Each point is reached from the start by the listed moves, each made 0, 1 or 2 times, or once backwards (-1), plus a little noise. Is the number of moves made odd or even? Then give how often each move was made.
In the rows, zero is written as 128.

Moves:
(1): [150 128 189]
(2): [ 94 142 154]
(3): [107  89 156]
Start: [165 134 179]
Points:
[125 148 205] -> odd (0, 1, 0)
[ 54 120 199] -> even (-1, 2, 1)
[196 121 156] -> odd (0, -1, 0)

Moves:
(1): [149 122 167 130 121 137 179]
(2): [150 129 212 131 159 133 138]
(3): [166 109 102 111 137 128 123]
(4): [155 139  92 160 127 131 106]
(5): [178 162 146 134 113  80  98]
(6): [100 174 102 119 155 126 118]
Start: [128 112 158  93 126 121 107]
Points:
[ 22 193  60  37 152 112 104] -> even (0, -1, 0, -1, 0, 2)
[184 114  94 128 164 192 180] -> odd (2, 0, 1, 2, -1, 1)
[228  48   9 119 113 185 174] -> even (2, -1, 2, 2, -1, 0)
[ 91 113 131  58 211 162  81] -> odd (-1, 1, 1, 0, -1, 1)

Moves:
(1): [146 125 135 121 125 141 140 148 112 137 127]
(2): [121 137 126 124 132 113 145 129 123 111 117]
(3): [134 126 134 121 134 116 124 146 132 140 134]
(4): [130 131 117 117 147 132 123 116 136 148 111]
(5): [115 155 131 138 134 135 131 132 126 123 117]
(6): [117 129 125 124 118 115 133 122 115 133 136]
(7): [115 107 137 141 110 122 113 136 104 123 105]
(8): [138 116 100 130 115 120 129 129 141 147 118]
(9): [123 107 123 123 135 137 147 149 125 122 134]
(10): [139 133  92 107 117 125 118 148 129 108 119]
(11): [146 112 114 139 146 115 113 124 105 134 141]
Start: [127 111 125 151 153 151 118 129 127 113 127]
Points:
[144  44  34 122 181  87  90 117  76 123 158] -> odd (-1, 0, 0, 1, -1, 2, 0, 0, 1, 1, 2)
[149  73  32 175 202 114  92  13 136 232 157] -> odd (-1, -1, -1, 2, 0, 2, -1, 2, 0, -1, 2)
[219  87  70 110 213 140   7 184  77 151  98] -> even (1, -1, 2, 2, 0, -1, 1, -1, -1, 2, 2)
[150 141 149 178 157 151  99 181  52 139  94] -> even (2, 0, 1, 0, 2, 0, 1, 0, -1, 0, 1)

Moves:
(1): [136 137 131 130 124 130 133 126 124 142 128 137 130 126 132 125]
(2): [131 126 129 113 132 139 133 142 127 146 134 125 120 132 135 135]
(3): [127 129 127 140 123 127 120 129 113 140 130 138 127 119 124 135]
(4): [121 130 117 127 116 135 113 136 103 146 117 146 136 151 119 110]
(5): [120 124 138 122 132 125 135 130 126 116 115 128 132 126 135 110]
(6): [120 135 133 135 144 131 133 125 120 130 135 117 137 129 121 137]
(7): [130 116 126 119 141 132 135 135 137 139 135 118 130 109 118 116]
(8): [135 123 120 118 134 136 116 131 123 118 134 121 123 143 126 132]
(9): [120 130 115 134 131 135 117 128 128 133 116 113 121 113 131 122]
(10): [126 130 133 131 126 129 126 133 134 132 113 117 132 137 137 133]
(11): [133 128 136 132 123 113 128 131 138 129 145 118 127 123 122 131]
(12): [121 112 134 127 114 129 133 126 129 134 122 123 129 122 130 122]
(13): [137 142 138 133 123 127 116 149 144 150 119 113 128 133 100 120]
(14): [118 113 130 141 118 119 134 129 109 147 129 127 124 141 123 135]
Start: [120 132 120 136 132 119 135 131 126 141 135 135 124 128 130 133]
Points:
[105 105 102 111 123 148 142 153  45 234 176 173 129 129 126 112] -> even (1, 2, 1, 2, 0, 1, 1, 0, 0, -1, 1, 1, -1, 0)
[ 72 122 127 191 169 100 132 120  46 127 148 107 113 130 119 176] -> odd (-1, 0, 2, -1, 2, 2, -1, 1, 1, -1, 0, -1, 0, 2)
[ 54 134  99 227 103  80 103 102   7 174 160 169 146 132  98 145] -> even (-1, -1, 2, 2, 0, 2, -1, -1, 1, -1, 2, 0, -1, 1)
[170 103 120  73 144 168 124 190 203 213 149  40  78  48 126  98] -> odd (2, 2, 0, -1, 0, -1, 2, 2, 2, 0, 1, 2, 1, -1)
[120  93 146 120  98 124 169 147 150 190 136 129  95  76 162 147] -> even (0, 2, 1, -1, 0, -1, 0, -1, 0, 0, 0, 2, 0, 0)

Moves:
(1): [132 128 119 122 129 134 136 124 129 131 123 145 125 111 122 133 123 133
 122 121 128 117 118 140 126]
(2): [144 150 111 141 132 128 107 119 120 126 132 136 143 134 149 131 119 139
 121 128 118 128 126 120 135]
(3): [124 119 141 119 112 128 130 123 115 126 126 132 128 131 111 140 129 128
 132 117 126 139 134 131 118]
(4): [127 116 132 134 134 119 135 132 120 131 135 138 121 124 133 122 134 136
 125 132 127 129 120 128 129]
(5): [140 144 131 125 113 131 124 104 136 138 140 133 113 141 133 131 126 142
 118 131 126 133 137 120 125]
(6): [133 130 131 138 128 132 133 144 115 121 121 130 138 125 130 117 126 121
 129 118 125 112 108 139 135]
(7): [110 116 131 114 115 136 126 119 142 128 129 142 136 141 126 125 136 136
 135 120 137 126 120 138 121]
(8): [131 126 120 129 130 135 122 128 135 143 136 133 145 129 125 125 135 121
 130 137 127 122 128 133 140]
(9): [129 120 114 124 132 130 135 132 119 119 123 129 109 129 127 129 122 129
 129 115 116 117 135 128 123]
(10): [133 123 136 134 140 139 122 140 120 140 132 146 121 133 126 129 124 116
 120 132 125 130 121 136 123]
(11): [135 136 124 121 127 121 120 119 126 115 138 115 125 128 133 125 130 128
 128 124 127 127 124 130 130]
(12): [125 130 122 141 124 125 135 129 128 120 136 119 118 121 117 146 118 140
 115 124 111 111 127 130 128]
(13): [127 125 115 126 130 130 137 114 133 130 131 130 136 134 118 127 122 122
 127 136 138 127 130 124 130]
(14): [130 143 119 125 122 109 121 124 124 129 135 117 112 146 119 119 113 148
 125 107 130 135 115 125 119]
(15): [129 113 121 126 122 130 131 123 133 137 118 125 140 129 127 127 132 142
 115 131 124 133 138 121 118]
(16): [138 127 113 106 119 137 121 123 118 126 129 139 135 143 135 114 139 110
 111 147 117 133 138 132 135]
(17): [139 138 130 146 141 112 122 134 135 122 125 133 121 131 138 115 127 137
 135 125 123 119 139 138 120]
(18): [129 130 124 127 128 135 122 127 125 115 120 126 126 136 133 128 139 132
 132 135 117 137 127 121 125]
(19): [114 131 143 134 125 116 106 143 126 124 131 133 111 130 122 112 124 136
 143 124 118 127 136 114 123]
(20): [133 135 117 136 130 140 130 136 138 118 137 126 133 126 138 113 114 123
 131 111 119 131 112 141 132]
(21): [138 128 118 127 113 118 133 121 121 128 134 122 119 121 128 130 131 128
 125 129 137 128 129 129 119]
(22): [136 124 122 149 134 127 127 132 138 115 120 129 142 131 134 115 136 116
 111 121 129 125 117 132 145]
(23): [113 127 120 123 137 129 131 115 127 123 142 133 124 123 112 127 147 136
 128 135 128 127 142 120 123]
(24): [126 119 139 134 129 142 120 131 135 126 126 125 134 131 138 124 139 131
 123 136 130 132 134 130 144]
Start: [136 123 134 125 112 107 124 136 130 136 124 132 137 133 121 133  99 115
 127 127 136 117 125 123 117]
Points:
[ 62  61 117  49 113 138 182 107 155 153 164 164 106  98  53 167  96 160
 147  72 181 120  50 181  63] -> odd (2, -1, 0, 1, -1, -1, 2, 0, 0, 1, 1, 0, 0, 1, 0, -1, -1, 0, -1, 1, 0, -1, 1, 0)
[182 178 100 141 113  74  74 114 100  90 100 186 142 168 184  48 163 181
  89 186  77  94 155  99 113] -> even (1, 1, -1, 1, 1, 2, 0, -1, -1, -1, 0, 0, 0, 0, 1, 2, 2, 2, 1, -1, 0, 0, 1, 0)
[126  46 155  93  54 106 102 113 139 130  96 205 193 165 118 121 198  83
 108 184 166 142 196 169 102] -> even (0, 0, 2, 0, -1, -1, 2, 0, -1, 0, -1, 0, 0, -1, 0, 2, 2, 0, 0, -1, 2, 1, 0, 1)
[209 137 161 117  68 136   7 135  60 116  95 148 200 175 236  63 154 113
  61 217  83 159 150  58 179] -> odd (0, 2, 0, 1, 1, 2, -1, -1, -1, 0, 2, -1, 0, -1, 2, 2, -1, 1, 2, -1, 0, 0, -1, 2)

Moves:
(1): [131 132 145 132 118 134 123 135 125 130 120 113 136 125 113 122 129 140
 133 117 130 121 123 124 142 135]
(2): [130 123 126 131 126 124 122 125 129 131 124 120 123 125 140 127 128 129
 134 125 112 129 138 135 116 122]
(3): [124 126 116 146 143 123 140 129 132 138 144  98 143 122 123 128 109 129
 121 138 129 131 126 126 123 123]
(4): [131 130 118 145 113 117 122 139 128 134 136 128 122 141 132 137 126 122
 120 125 125 130 131 130 124 113]
(5): [131 114 125 112 137 136 129 129 131 115  98 127 121 121 128 120 128 126
 127 137 131 108 121 133 143 124]
(6): [136 125 150 126 123 112 127 134 127 130 150 132 125 145 134 121 121 112
 126 129 127 119 117 143 151 110]
(7): [123 125 122 115 141 114 131 118 127 118 130 124 138 119 142 126 129 128
 125 132 124 126 125 134 122 130]
(8): [126 132 136 132 134 126 128 135 130 129 132 133 120 119 121 130 136 129
 126 130 130 123 134 132 128 132]
(9): [120 122 124 135 144 128 136 103 138 137 119 128 143 111 140 122 137 138
 123 134 113 125 129 115 125 118]
(10): [133 124 127 128 119 126 119 136 140 135 139 131 129 127 135 131 125 120
 124 124 127 126 123 119 133 132]
(11): [141 107 126 142 117 128 140 142 121 136 133 130 129 125 141 129 128 114
 118 121 136 129 112 141 122 140]
(12): [131 132 123 124 133 126 127 133 124 140 139 116 128 137 135 132 130 132
 123 138 142 129 122 134 115 126]
(13): [127 127 120 123 144 124 130 113 129 105 140 124 117 131 150 140 124 131
 130 132 143 122 126 129 131 112]
(14): [116 123 129 123 118 118 117 118 132 138 135 139 128 124 137 133 138 124
 143 114 137 128 149 141 131 130]
(15): [137 100 123 122 126 128 144 120 131 135 120 122 128 124 127 141 112 132
 141 131 117 129 133 134 135 126]
(16): [128 123 124 125 144 121 111 127 131 125 131 128 115 138 135 121 126 128
 113 124 125 139 126 131 126 137]
(17): [124 121 135 128 139 124 115 131 125 143 141 139 126 119 126 133 142 121
 133 118 131 125 119 120 133 130]
(18): [123 126 119 116 131 136 123 110 123 120 120 137 134 117 136 121 125 133
 121 139 128 122 132 140 135 135]
(19): [117 133 124 119 132 127 147 135 127 114 124 138 117 135 132 137 129 108
 122 128 114 121 130 136 144 122]
(20): [134 118 119 118 122 136 130 106 133 120 119 127 129 132 121 128 130 136
 131 120 118 128 130 128 122 123]
(21): [136 136 127 126 118 132 144 124 129 132 118 132 111 124 122 127 122 123
 138 139 131 126 123 127 142 127]
(22): [144 132 130 124 131 135 119 133 122 123 124 123 127 144 125 140 121 124
 120 119 120 122 135 120 116 132]
(23): [130 118 117 135 135 129 132 126 133 124 128 127 141 130 131 124 125 130
 125 127 123 122 123 129 138 132]
(24): [133 133 136 140 125 129 134 134 115 128 142 124 123 128 125 133 143 123
 133 121 138 134 144 129 140 126]
Start: [124 125 130 135 135 120 125 133 138 125 129 123 122 125 127 122 123 132
 122 139 143 133 124 142 133 142]
Points:
[127 176 119 147 150  95 117 108 128 176 151 164  81 191 170 138 135 109
  92 164 112 127 123 137 169  79] -> even (0, 0, -1, 2, -1, 1, -1, -1, 2, -1, -1, 2, 0, 0, 0, 1, 1, 1, 1, -1, 2, 1, 1, 0)
[153 133 154 129  68 133  81 194 107 121 114 106 120 159 110 107  90 136
  96 177 219  81 110 195 177 116] -> even (1, -1, 0, 2, 2, 1, -1, 0, -1, 0, 0, 1, 0, 0, 0, -1, -1, 2, -1, -1, -1, 0, -1, 0)
[132 117  90 118  84  99 186 115 124  72 149 192 109 165 214 137 116  52
  87 130 125  94  65 205 166 110] -> even (0, 0, -1, 1, -1, 1, 1, -1, 0, 0, 2, 0, 1, 0, -1, -1, 0, 1, 2, 1, 1, 0, 1, -1)
[148  36  68  82 143 137 135  86 161 190  88  98  95 114  97 154  65 110
 192 159 125  98 159 179 184 129] -> even (-1, 1, 2, 0, 2, 0, -1, -1, -1, 0, -1, 1, -1, 2, 2, 0, 2, 1, 0, 1, 2, 1, 1, 0)
[118 164 175 115 208  56  83 112 141 151 230 187   7 175 204 199 208  52
 115  85 105 144 192 120 151  83] -> even (-1, 1, -1, 0, -1, 1, 0, 1, 2, 1, -1, 1, 1, 1, 0, 2, 2, -1, 2, 0, 1, 2, -1, 2)
[179  54 162 176 137  88  96  95 141 191 195  66  89 159 136 149 147 168
 142  86 100 201 186 156  81 101] -> even (0, 2, 0, 0, -1, 1, -1, 1, 1, 0, 0, 1, 0, 0, 2, 2, 0, -1, -1, 2, -1, 0, -1, 2)

Moves:
(1): [123 135 123 130 134 119 139 140 151 134 131 130 107 117 138 116 127 130
 139 124 135 129 104 124]
(2): [121 133 119 116 121 125 121 124 123 119 123 127 124 130 115 127 135 124
 140 127 114 134 115 125]
(3): [134 135 124 129 136 129 129 130 142 137 126 121 137 134 128 127 120 113
 119 136 147 121 126 131]
(4): [128 134 128 118 124 132 127 137 135 123 125 140 117 130 132 126 134 126
 121 125 126 141 127 136]
(5): [138 128 136 128 132 119 141 132 135 136 128 131 139 129 131 137 117 130
 119 135 147 121 120 124]
(6): [118 120 124 124 118 119 128 126 143 125 145 143 127 122 140 121 122 118
 131 148 133 131 121 132]
(7): [141 128 132 119 136 137 137 128 137 123 125 127 124 136 119 125 139 121
 137 121 139 128 128 115]
(8): [145 130 134 136 142 134 120 139 122 133 120 112 146 119 128 147 132 123
 111 117 119 122 140 105]
(9): [140 127 124 135 125 123 124 121 126 131 122 122 128 126 130 130 112 124
 120 127 130 128 126 109]
(10): [122 122 119 126 123 129 128 135 130 133 135 132 140 143 126 124 133 122
 125 131 139 133 125 126]
(11): [132 128 134 134 145 128 130 135 123 118 130 132 124 142 125 132 125 120
 132 123 140 124 127 127]
(12): [141 128 132 132 118 120 130 138 125 130 129 121 144 126 124 119 128 124
 118 133 115 124 139 126]
(13): [122 139 116 121 129 144 119 131 120 115 136 131 143 121 124 115 125 131
 152 117 139 135 129 134]
(14): [121 126 128 122 107 123 124 140 116 144 142 138 126 127 136 128 127 123
 137 132 127 127 132 132]
(15): [133 130 131 130 133 139 130 121 127 139 133 131 145 131 126 130 131 102
 111 108 144 118 122 128]
(16): [129 149 130 129 131 126 132 124 138 131 145 128 126 137 124 126 129 125
 114 133 144 128 132 130]
(17): [118 125 140 123 139 125 125 118 131 128 123 130 134 146 145 122 121 115
 134 119 126 128 123 128]
(18): [128 128 130 132 113 132 123 132 128 114 124 121 120 120 137 138 134 138
 139 115 120 124 127 133]
(19): [123 121 122 137 114 101 129 129 128 138 126 130 140 121 131 133 120 130
 124 140 128 128 144 128]
(20): [121 133 141 141 128 138 121 124 118 122 122 123 129 126 124 123 135 135
 128 127 129 124 132 128]
(21): [117 132 140 135 121 139 125 136 130 129 132 135 121 127 120 129 121 136
 138 128 127 131 132 135]
(22): [142 136 118 123 144 147 128 136 135 121 129 153 131 154 125 113 138 126
 149 122 127 123 117 123]
(23): [134 134 115 131 134 141 141 124 137 127 131 129 137 137 131 123 125 113
 144 130 131 137 114 125]
(24): [151 121 130 132 137 127 116 123 126 133 125 128 130 131 129 131 139 122
 138 120 126 143 118 129]
Start: [149 122 125 127 113 136 135 133 124 145 122 145 119 134 122 131 112 121
 135 137 130 129 130 143]
Points:
[148 217 147 164 116 172 196 172 205 149 149 156  84 106 181 141 116 102
 131  94 216 111 101 131] -> even (2, -1, 0, 2, 1, 0, 1, 1, 0, -1, 0, -1, 0, 1, 1, 2, 0, 2, 1, 2, 0, 0, 2, -1)
[122 199 108 140 187 114 130 152 142 152 143 178 137 249 112  39 109  64
 182 109 218  87 118  83] -> even (2, 1, 1, -1, -1, -1, 1, 0, 1, 1, 2, 0, 1, 1, 0, 2, 2, -1, 2, 2, -1, 2, -1, -1)
[175 113 119  83 137 183 134 128  71  79  94 149 135 201  99  64 139 104
 201 110  73 174 142 149] -> even (-1, 0, -1, 1, -1, -1, 1, -1, 0, 0, 1, 2, 1, 0, -1, -1, 1, -1, -1, 0, -1, 0, 1, 0)
[120 186  62  62  93 141 110 109 124 109 176 198 140 127  66 104 157  76
 142 147 166 181 160 179] -> odd (-1, 2, 0, 2, -1, 1, 1, 0, -1, -1, 0, -1, 2, 0, 1, 2, -1, -1, 2, 0, -1, 0, 0, 0)

Moves:
(1): [130 133 126 120 127 120 128 140 138 120 125 130 128 128 130 119 124 136
 130 124 130 131 122 125]
(2): [118 121 127 119 132 127 127 132 129 131 115 129 128 122 126 130 128 128
 133 119 136 122 133 123]
(3): [128 150 138 126 135 138 140 140 130 135 111 129 121 138 108 143 132 124
 128 137 118 126 128 139]
(4): [123 132 129 131 128 136 127 127 123 138 124 131 125 122 138 117 128 131
 142 127 113 135 128 114]
(5): [124 128 117 128 123 134 126 141 124 125 129 120 121 123 124 121 129 125
 124 132 133 132 130 125]
(6): [123 123 115 127 143 132 120 128 139 121 143 125 127 124 124 138 132 117
 127 119 119 131 118 128]
(7): [114 114 134 143 140 121 138 124 127 134 133 125 119 134 116 120 116 135
 138 135 130 127 130 122]
(8): [117 126 130 130 123 139 124 132 122 127 126 124 134 128 130 131 134 134
 129 126 125 129 122 133]
(9): [119 137 127 130 121 127 128 119 140 134 134 127 126 135 120 127 131 126
 141 124 137 135 140 129]
(10): [120 120 135 133 117 120 111 130 135 129 132 123 125 124 121 137 124 134
 119 126 120 135 135 114]
(11): [121 127 142 126 132 124 130 133 125 122 135 126 127 124 128 121 131 121
 124 138 134 148 150 132]
(12): [138 133 132 127 135 125 133 126 128 134 135 122 131 122 115 132 111 138
 127 126 122 137 131 127]
(13): [127 124 124 134 131 130 134 127 127 114 128 152 139 119 120 125 133 134
 111 132 132 130 124 121]
(14): [126 137 119 135 132 124 125 120 128 125 125 123 139 109 131 123 135 121
 137 139 130 124 131 124]
(15): [134 123 122 129 127 135 126 131 123 121 132 135 121 125 130 137 128 131
 136 129 130 125 133 127]
(16): [118 128 112 127 129 120 114 126 124 128 124 140 128 126 125 119 138 146
 124 133 133 136 127 132]
(17): [123 132 129 131 136 129 144 139 126 145 145 131 135 131 130 126 132 130
 126 137 124 119 129 132]
(18): [136 126 128 140 123 119 137 136 133 140 131 128 116 120 132 129 139 135
 129 121 135 123 114 129]
(19): [130 125 130 132 130 120 122 137 117 121 129 138 132 135 118 116 133 128
 138 108 119 122 125 132]
(20): [137 127 124 135 134 131 120 128 134 134 132 131 132 141 129 132 133 135
 130 130 131 135 131 122]
(21): [120 130 142 122 132 135 113 128 128 134 137 135 131 118 133 124 129 125
 123 125 142 123 121 127]
(22): [123 128 134 114 124 126 137 120 130 125 131 119 128 136 123 128 139 132
 130 129 128 124 130 119]
(23): [123 144 136 136 138 127 126 120 121 124 136 128 127 123 131 132 116 128
 124 119 136 119 136 129]
(24): [120 125 131 132 115 135 121 120 141 114 126 118 114 128 115 107 131 135
 127 117 120 114 138 146]
Start: [127 129 140 119 122 134 116 125 132 126 124 139 120 120 134 128 117 127
 137 133 118 122 127 140]
Points:
[154 158 223 201 170 151 139 156  76  71 147 156  79 100  37 154  73 132
 117 107  99 118 170 209] -> even (-1, -1, 2, -1, 0, 0, 1, 1, -1, 0, 2, 2, 1, 0, 2, -1, -1, 1, 2, 0, 0, -1, 2, 1)
[112 115  54  79  77 122   7  67 152  46 137 144 121  89 135  91 178 113
 178 110 132  90 125 168] -> even (0, -1, -1, -1, 0, 1, -1, -1, 1, 0, -1, -1, -1, 2, 2, 2, -1, -1, 1, -1, 1, 1, -1, 1)
[ 98 129 214 189 141 116 133 133 112 187 229 187 151 102 142  83 133 187
 133 121 169 117 116 147] -> even (0, -1, -1, 0, -1, -1, 1, 2, 1, 0, 1, 1, 1, 0, 0, 0, 2, 2, 1, 1, 2, 0, 1, 0)
[ 74  56 118 144 116 106  97 141 121 140 153 117 164  89  58  81 155 215
 116 163 122 110 173  87] -> even (-1, 2, -1, -1, 2, -1, 1, 1, -1, 2, 0, 2, 1, 2, 0, 1, 2, 0, 1, 2, 0, 2, -1, 1)
[ 71  38 138 162  19 165 142 127 154  76 136 122  40 112  80 126 188 192
  96 147  89 105 124 132] -> even (-1, -1, 0, 0, 1, 0, 1, 2, 0, 2, 0, -1, 2, -1, 2, 0, 0, 2, -1, -1, -1, 2, -1, 2)
[ 69 102 128 168 172 174 176 157 116 129 161  94 105 110 156 108 105  80
 141 179  72 139  98 158] -> even (0, -1, 0, 1, 1, 2, 2, 2, -1, -1, 1, -1, 0, 0, -1, -1, 1, 0, -1, -1, -1, -1, 0, 0)
[110 120 159 111 141 126  16 162 139 122 185 159 131  47 214 134 106  95
  78 149 162 190 150  71] -> even (1, 0, -1, 1, 1, 1, -1, -1, -1, 2, 2, -1, 0, 0, 0, 0, 0, 0, -1, 1, 2, -1, 1, -1)
[124  66 154 164  65 153  68 130  99  64 147 206  58  35 137  56 138 178
  67 115 171 109 118 175] -> even (-1, -1, -1, 0, 1, -1, 0, 0, -1, 0, 1, 0, 2, -1, 2, 1, -1, 2, 0, -1, 2, -1, 0, 2)
[128 163 172  62  84 122 142 182 169 111 115 157 114 104  52 137 127 191
  76 117 169 137 128 112] -> even (2, 1, 1, -1, 2, -1, -1, 0, 1, 1, 0, 2, 2, -1, 0, 0, 0, 1, 0, 0, 1, 2, 0, 0)
[ 86 158 199 127 195 204  83 102 138 149 196  73  97 168  75 170  56 142
 166  92  88 127 107 102] -> even (0, -1, 1, 1, 1, 2, 2, 2, 0, 0, -1, 2, -1, -1, 0, -1, -1, -1, 0, 2, 2, 2, 2, 0)

Moves:
(1): [124 124 134 127 131 127 126 131 131 135 124 136 129 120 127 131 128 130
 132 126 135 120 128 137 128]
(2): [130 134 142 112 129 125 131 139 109 123 122 125 121 130 128 136 133 136
 120 126 122 124 122 131 121]
(3): [131 125 128 134 129 128 126 130 121 138 131 123 125 130 131 133 120 129
 122 123 129 134 136 125 135]
(4): [134 123 130 130 128 128 134 132 127 129 127 128 123 129 128 119 138 132
 122 115 138 133 128 132 120]
(5): [158 122 112 123 126 114 127 124 141 124 122 128 137 135 115 137 135 149
 140 122 131 128 129 122 139]
(6): [136 127 136 133 128 133 129 124 119 133 124 126 122 126 130 121 135 126
 134 127 141 128 124 126 139]
(7): [124 123 132 129 122 125 127 128 118 126 126 132 142 124 121 132 127 123
 125 129 137 123 134 119 126]
(8): [123 130 134 141 142 130 133 126 132 134 131 107 121 125 126 125 134 121
 136 130 130 123 132 136 128]
(9): [132 121 128 121 143 122 117 114 126 136 112 119 111 129 126 129 123 110
 123 140 144 127 109 118 116]
(10): [123 116 122 133 132 124 134 127 119 124 132 125 119 115 125 130 119 133
 130 125 119 124 121 135 139]
(11): [121 124 118 105 145 144 126 116 119 122 123 133 124 127 111 116 131 126
 142 116 121 113 135 136 129]
(12): [125 120 124 120 130 125 131 123 136 145 136 122 130 125 131 121 137 131
 129 128 138 139 137 124 127]
(13): [121 133 132 123 126 126 136 113 141 124 114 132 125 138 136 124 133 120
 129 122 135 128 123 131 134]
(14): [130 127 119 134 124 115 144 142 125 141 119 116 141 130 140 132 127 114
 132 138 125 128 129 133 130]
(15): [134 126 126 125 134 142 122 130 122 134 133 119 138 131 128 115 135 134
 122 138 134 127 109 135 132]
(16): [130 120 132 129 141 121 133 135 120 129 112 121 147 118 130 130 128 127
 130 124 111 147 123 127 125]
(17): [119 130 128 153 126 142 134 125 127 133 121 132 118 117 121 130 127 128
 128 134 117 125 131 123 114]
(18): [128 127 118 128 121 134 109 122 135 121 134 124 130 126 142 138 118 124
 132 129 125 138 122 135 126]
(19): [122 123 147 121 143 122 133 111 124 135 132 151 129 128 147 137 123 133
 126 140 134 140 131 141 122]
(20): [127 140 124 126 120 119 126 127 127 131 118 125 123 128 127 123 120 124
 120 126 125 130 124 132 123]
(21): [123 124 124 139 119 125 132 130 131 140 129 130 135 138 133 125 138 127
 130 122 119 119 120 123 127]
(22): [130 131 127 129 126 128 138 129 122 135 133 134 129 122 122 141  88 133
 144 134 132 130 126 123 133]
(23): [139 121 137 126 122 129 124 124 133 131 128 113 137 130 120 129 135 112
 131 129 119 126 140 144 134]
(24): [115 119 121 138 127 128 127 127 129 134 115 129 132 142 123 132 140 132
 130 142 127 133 128 116 135]
Start: [129 124 119 125 121 127 125 129 129 132 133 128 128 131 116 131 116 108
 125 119 128 115 119 131 133]
Points:
[ 87  69  63 187  87  93 126 150 135 231 218  88 178 154 185 188  72 143
 141 176 113 156 123 144 199] -> even (0, 0, 2, -1, 0, -1, 0, 1, -1, 2, -1, 2, -1, 1, 1, -1, -1, 2, 1, 0, 2, 1, 0, 2)
[116  97 131 128 136 120 175 116  86 236 150 139 185  72 142 122  79 113
 163 131  76 126 128 201 140] -> even (1, 0, 0, -1, 0, 1, 0, 0, -1, 1, 1, 2, -1, 1, 1, 1, 1, 0, 2, 2, 2, 1, 1, -1)
[ 90  93  61 249 105 118 188 148 123 200  68  16 177  91  45 143  59  42
 184 189  55 102 115 154 152] -> odd (0, -1, -1, 0, 0, -1, 1, 2, 0, 2, 0, 0, 0, 2, 1, 1, 2, 0, -1, 2, 0, 2, 2, 2)
[170  89 137 102 153  99 162 133 148 171 154  94 163 125 120 118 185  98
 118 133 181  94 169 196 132] -> even (1, 0, 0, 1, 1, -1, 1, 1, 0, 0, 0, 1, 0, 2, 1, -1, 0, -1, 1, -1, -1, -1, 1, -1)
[120  58 112  73 148 116 112  61 100 163 149 163 149 128 168 163  28 128
 134 168 198 174  43 164 161] -> even (0, 0, 0, 1, 0, 0, 1, -1, 1, 2, 0, 1, 1, 0, 2, 0, -1, 2, 2, 0, 0, 2, 0, 1)
[109  88 152  65 166 152 140 103  90 144  53 117 154 148 102 118 140  69
 142 143 138 177 107 102 120] -> even (-1, 1, -1, 1, -1, 1, 0, -1, 1, -1, 1, 1, 1, 0, 0, 2, 0, 0, 0, -1, -1, 1, 1, 2)
[ 72  90 128 157  78 102 176 168 143 197 144 170 177 184 144 139 136 138
 111 114 140 134 131  98 166] -> even (1, 0, 1, 1, -1, -1, 0, -1, -1, 0, -1, 1, 1, 0, 0, 0, -1, -1, 0, -1, 2, 1, 0, 2)
